Rows are points. The points of each table are mixes of a few directions, plus a little noise. How many directions does each table use, and how many do they share? Where both have some left over, give the other angles between the two spaces (their principal angles), to ten degrees, smallest first.

First (6 x 3):
0:  0.25 -0.84  0.26
1:  0.05  0.45  0.34
2: -0.24  0.23 -0.52
3: -0.23  0.03 -0.58
4:  0.03 -0.34 -0.08
5:  0.13  0.47  0.59
Second (4 x 3):
0:  0.05  0.01 -0.02
1:  0.80  0.15 -0.30
2:  0.07  0.01 -0.03
3: -0.92 -0.17  0.35
Directions: first 2, second 1, shared 0; angles 90

First (5 x 4):
0:  0.41  0.31 -0.36 -0.24
1:  0.10 -0.25 -0.23  0.45
2:  0.60 -0.01  0.37  0.25
3: -0.27  0.07  0.67 -0.30
4: -0.84 -0.13 -0.46 -0.16
Second (7 x 4):
0:  0.23  0.35 -0.55 -0.38
1:  0.62  0.49  0.16 -0.48
2: -0.12 -0.20  0.34  0.21
3: -0.23 -0.34  0.50  0.36
4:  0.02  0.10 -0.32 -0.11
5: -0.59 -0.63  0.41  0.64
6:  0.08  0.22 -0.53 -0.24
Directions: first 3, second 2, shared 2

First (7 x 8):
0: -0.20  0.05  0.13 -0.20 -0.36  0.39 -0.56  0.08
1:  0.79  0.08 -0.21  0.36  0.55  0.05 -0.02  0.69
2: -0.77 -0.39 -0.10  0.27  0.01 -0.64  0.63 -0.80
3: -0.17  0.26  0.12 -0.23 -0.23  0.19 -0.48  0.27
4:  0.70  0.34 -0.05 -0.07  0.40 -0.16  0.35  0.42
5:  0.22 -0.32 -0.08  0.13  0.16 -0.14  0.62 -0.49
6: -0.56 -0.03  0.17 -0.26 -0.53  0.32 -0.54 -0.18
Second (8 x 8):
0:  0.06  0.23 -0.10  0.19  0.62  0.08 -0.44 -0.13
1:  0.04  0.36 -0.25  0.00  0.64  0.04 -0.53 -0.10
2: -0.53  0.23 -0.43  0.03  0.08  0.17  0.60  0.44
3: -0.31 -0.02 -0.25 -0.19 -0.51  0.01  0.64  0.31
4: -0.06 -0.28  0.32 -0.25  0.59  0.05 -0.02  0.54
5:  0.31 -0.17  0.25 -0.30 -0.88 -0.27 -0.07 -0.39
6: -0.31  0.61  0.42  0.20  0.30  0.00 -0.25 -0.49
7:  0.79 -0.98  0.05  0.33 -0.84 -0.10  0.06 -0.18
Directions: first 4, second 5, shared 1; angles 50, 60, 80

First (8 x 9):
0:  0.18  0.52 -0.14 -0.43 -0.23  0.10  0.14 -0.16 -0.38
1: -0.47 -0.42  0.21  0.23  0.11 -0.04 -0.02  0.21  0.33
2:  0.96  0.58 -0.06  0.05 -0.09  0.10 -0.21 -0.40 -0.19
3: -0.26 -0.37 -0.10  0.05  0.13 -0.13  0.06  0.17  0.07
4: -1.07 -0.88  0.46  0.46  0.23 -0.06 -0.02  0.46  0.69
5: -0.91 -0.28  0.46  0.08 -0.05  0.11  0.08  0.26  0.38
6:  0.75  0.29 -0.62 -0.30  0.01 -0.15  0.06 -0.20 -0.54
7:  0.82  0.58 -0.21 -0.15 -0.12  0.07 -0.08 -0.34 -0.35
Second (10 x 9):
0: -0.30 -0.19 -0.18  0.32  0.06 -0.35 -0.05  0.02 -0.05
1: -0.24  0.56 -0.38  0.42  0.30  0.32  0.09 -0.03 -0.03
2: -0.32 -0.53 -0.08  0.26 -0.06 -0.65 -0.12  0.05 -0.05
3:  0.29  0.00  0.23 -0.36 -0.12  0.18  0.01 -0.01  0.04
4:  0.14  0.14  0.07 -0.13  0.00  0.20  0.04 -0.02  0.02
5:  0.00  0.82 -0.28  0.19  0.30  0.70  0.15 -0.06  0.01
6:  0.33  0.11  0.23 -0.38 -0.10  0.31  0.04 -0.02  0.05
7:  0.11 -1.42  0.57 -0.48 -0.56 -1.13 -0.26  0.11  0.01
8:  0.50  1.04  0.06 -0.36  0.16  1.20  0.21 -0.10  0.08
9: -0.52 -0.54 -0.24  0.50  0.03 -0.78 -0.12  0.06 -0.08
Directions: first 3, second 2, shared 0; angles 40, 90

First (9 x 11):
0: -0.85 -0.35  0.60  0.52  0.56  0.51 -0.41  0.37 -0.11 -0.80 -0.20
1:  0.44  0.22 -0.35 -0.27 -0.31 -0.24  0.30 -0.18  0.01  0.44  0.03
2: -1.09  0.13  0.78 -0.04  0.20  0.74 -0.38  0.26 -0.28 -0.57 -0.48
3: -0.14  0.36  0.02 -0.34 -0.26  0.18  0.18 -0.04 -0.19  0.19 -0.31
4:  0.41  0.11 -0.47  0.02 -0.18 -0.20  0.47 -0.04 -0.08  0.34 -0.14
5:  0.51 -0.01 -0.57  0.21 -0.10 -0.27  0.56  0.01 -0.07  0.30 -0.12
6:  0.32 -0.31  0.31 -0.28  0.05 -0.43 -0.89 -0.35  0.62 -0.05  1.05
7:  0.63  0.02 -0.60  0.08 -0.16 -0.36  0.49 -0.09  0.00  0.40  0.01
8: -0.21 -0.19  0.26  0.13  0.21  0.07 -0.33  0.05  0.09 -0.27  0.16
Second (11 x 11):
0: -0.10  0.04 -0.44  0.42  0.02 -0.39  0.94 -0.29  0.00 -0.38  0.06
1: -0.22  0.71  0.14 -0.26 -0.20  0.06 -0.01  0.10 -0.20 -0.90  0.54
2: -0.31  0.15 -0.21 -0.29 -0.03  0.08 -0.53  0.02  0.37  0.64  1.00
3: -0.25 -0.25 -0.05 -0.04 -0.01 -0.40 -0.40 -0.05 -0.28  0.30 -0.26
4: -0.18 -0.58 -0.26  0.42  0.18 -0.42  0.75 -0.22 -0.22  0.28 -0.51
5:  0.21  0.25 -0.20  0.13 -0.14 -0.26 -0.05 -0.09  0.04 -0.44 -0.14
6: -0.41  0.45 -0.47 -0.21 -0.31 -0.73 -0.95 -0.15 -0.02  0.00  0.65
7: -0.50 -0.53  0.53 -0.28  0.27  0.46  0.08  0.23 -0.32  0.73  0.06
8:  0.79 -0.10  0.04  0.30  0.09  0.33  0.33  0.00  0.39 -0.13 -0.61
9:  0.49  0.14  0.29  0.02  0.08  0.68  0.39  0.16  0.28 -0.30 -0.08
10:  0.47 -0.23  0.64 -0.23  0.07  0.57 -0.57  0.30 -0.04  0.21 -0.70
Directions: first 3, second 5, shared 0; angles 30, 40, 90

First (10 x 14):
0:  0.64 -0.14 -0.15  0.49 -1.16  0.26  0.59 -0.59  0.06  0.33 -0.40  0.43 -0.15 -0.35
1:  0.24 -0.28 -0.01  0.39 -0.07  0.27  0.02  0.21 -0.24  0.23  0.43  0.22  0.18  0.05
2: -0.01  0.47  0.72  0.18 -0.42 -0.69 -0.40 -0.20  0.03 -1.12 -0.40 -0.98  0.03 -0.18
3: -0.15  0.04  0.22  0.70 -0.70  0.11  0.48  0.26 -0.01 -0.28  0.32 -0.04  0.41 -0.10
4: -0.59 -0.04  0.04 -0.56  0.05 -0.03 -0.11  0.41  0.49 -0.16  0.10  0.29 -0.09 -0.17
5: -0.40 -0.08  0.15 -0.48  0.24  0.11 -0.24  0.34 -0.13  0.08  0.48 -0.03  0.21 -0.04
6:  0.56 -0.16 -0.08  0.33  0.11 -0.12 -0.27 -0.13  0.07 -0.05 -0.28  0.13 -0.33  0.08
7: -0.78  0.07 -0.82 -0.50  1.14  0.10  0.40  0.44  0.66  0.39 -0.16  0.64 -0.26  0.43
8: -0.21  0.23 -0.14 -0.55  0.83 -0.09 -0.19 -0.19 -0.34  0.23 -0.04 -0.41  0.04  0.28
9:  0.70 -0.11  0.06  0.01 -0.02  0.07 -0.30 -0.54 -0.59  0.34 -0.06 -0.24 -0.05  0.00
Second (11 x 14):
0: -0.12  0.36 -0.21 -0.58  0.49 -0.09  0.09 -0.55 -0.32  0.30 -0.36 -0.44 -0.02  0.17
1:  0.40  0.28 -0.17  0.81 -0.07  0.02  0.57 -0.49 -0.53  0.14 -0.21 -0.45  0.27  0.31
2: -0.02 -0.03 -0.05  0.06 -0.10  0.05  0.10  0.04  0.11  0.02 -0.01  0.14 -0.02 -0.03
3:  0.22 -0.15  0.07 -0.12 -0.37 -0.15 -0.25 -0.07  0.48 -0.21 -0.37  0.32 -0.42 -0.27
4: -0.03  0.02 -0.14  0.11 -0.10  0.08  0.26 -0.03  0.07  0.11 -0.05  0.13  0.02  0.02
5: -0.09 -0.20  0.22 -0.74  0.00 -0.19 -0.69  0.19  0.47 -0.25 -0.10  0.26 -0.42 -0.33
6: -0.30 -0.31  0.28 -0.38  0.03  0.03 -0.51  0.63  0.31 -0.21  0.47  0.33 -0.04 -0.20
7: -0.23  0.00 -0.17 -0.61  0.03  0.00  0.01 -0.08  0.37  0.14 -0.27  0.30 -0.28 -0.15
8: -0.46 -0.18  0.02 -0.29  0.13  0.19 -0.05  0.52  0.16  0.07  0.48  0.30  0.14 -0.05
9: -0.09  0.34  0.19  0.83  0.87  0.18  0.23  0.11 -1.57  0.20  1.03 -1.25  1.16  0.75
10:  0.73 -0.13 -0.03  0.88 -0.91 -0.12  0.24 -0.29  0.45 -0.30 -0.61  0.36 -0.39 -0.22
Directions: first 6, second 4, shared 4
